Every row gives one point. Each copy is the shape, with its points in the same order, stretched, turned, moved and blurred by noise. Is it also mirrored, or only turned?

Shape (6 x 2):
[[ 31 -39]
 [ 49   1]
 [-48  22]
 [-30  37]
 [-12  23]
 [ 59 -59]]
Copy 1, 6 rows:
[[ -29  -61]
 [  13  -62]
 [  -6   75]
 [   7   52]
 [   3   24]
 [ -36 -110]]
Copy 1 is: only turned
Copy 2, 6 rows:
[[ -15  -59]
 [  37  -56]
 [  -1   64]
 [  29   52]
 [  23   27]
 [ -24 -101]]
Copy 2 is: only turned
Copy 3, 6 rows:
[[-34 -10]
 [ -9 -26]
 [ 29  15]
 [ 36   5]
 [ 18 -11]
 [-64 -10]]
Copy 3 is: only turned
Copy 4:
[[-27 -24]
 [ 12 -30]
 [ 27  69]
 [ 35  61]
 [ 26  36]
 [-47 -63]]
Copy 4 is: only turned

Shape, 7 rows:
[[ 51 -37  32]
 [ 10 -33  61]
 [-16  19  46]
 [  5 -69  43]
 [  1  84 -15]
 [-22 -48 -20]
 [-22 111  13]]
Copy 1 (7 x 3):
[[ 26  46 -29]
 [ 50  15 -14]
 [ 20 -28 -17]
 [ 49  36   9]
 [-53 -49 -32]
 [  2  22  39]
 [-36 -86 -44]]
Copy 1 is: mirrored
Copy 2 (7 x 3):
[[  -1  -50  -67]
 [ -22  -61  -20]
 [ -55  -12    9]
 [  12  -66  -16]
 [ -65   57  -11]
 [  28   -6   10]
 [-100   59   16]]
Copy 2 is: mirrored
Copy 3, 7 rows:
[[ 26  18  53]
 [ 51   3  29]
 [ 34   5 -26]
 [ 36 -14  50]
 [-16  63 -54]
 [-22 -12  42]
 [  5  62 -87]]
Copy 3 is: mirrored
Copy 4, 7 rows:
[[  6  42  20]
 [-43   5  24]
 [-23 -25  42]
 [-60  12 -13]
 [ 75 -31  63]
 [-11   1 -40]
 [ 57 -57  86]]
Copy 4 is: mirrored

Shape:
[[-43 -17  -9  14]
 [-32  -6 -60  -4]
 [ 12 -41  64  16]
 [-37 -45 -14  79]
 [-40  -2 -34  20]
 [-13 -26 -52 -32]
 [  8 -35  11  56]
 [-32   2  37  62]
 [ 26  -9  43  18]
 [ 74 -36  10  43]]
Copy 1 (10 x 4):
[[ -31   37  -22  -15]
 [ -26   66  -16   58]
 [  22   -5   12 -121]
 [ -18   21  -69  -51]
 [ -34   31  -28   21]
 [   5   82    6   43]
 [   7   -1  -32  -65]
 [ -39  -30  -35  -71]
 [   9  -28   10  -69]
 [  57  -22   -4  -57]]
Copy 1 is: only turned
Copy 2, 10 rows:
[[ 10  20  39 -12]
 [ 20  46   8  31]
 [-11 -57  31  -3]
 [ 63 -14  29 -35]
 [ 11  40   7 -17]
 [  7  42  19  65]
 [ 34 -34   3 -12]
 [  4 -31  22 -68]
 [ -9 -43  -9 -22]
 [ 35 -69 -35  25]]
Copy 2 is: only turned
Copy 3, 10 rows:
[[-29  -7  51   8]
 [  7  49  75 -26]
 [-57 -36 -82  12]
 [-46  28  30  55]
 [ -3  17  78  12]
 [-12  59  37 -56]
 [-28  29 -20  36]
 [-12 -50  21  63]
 [ -5 -13 -49  11]
 [  1  70 -86   5]]
Copy 3 is: only turned
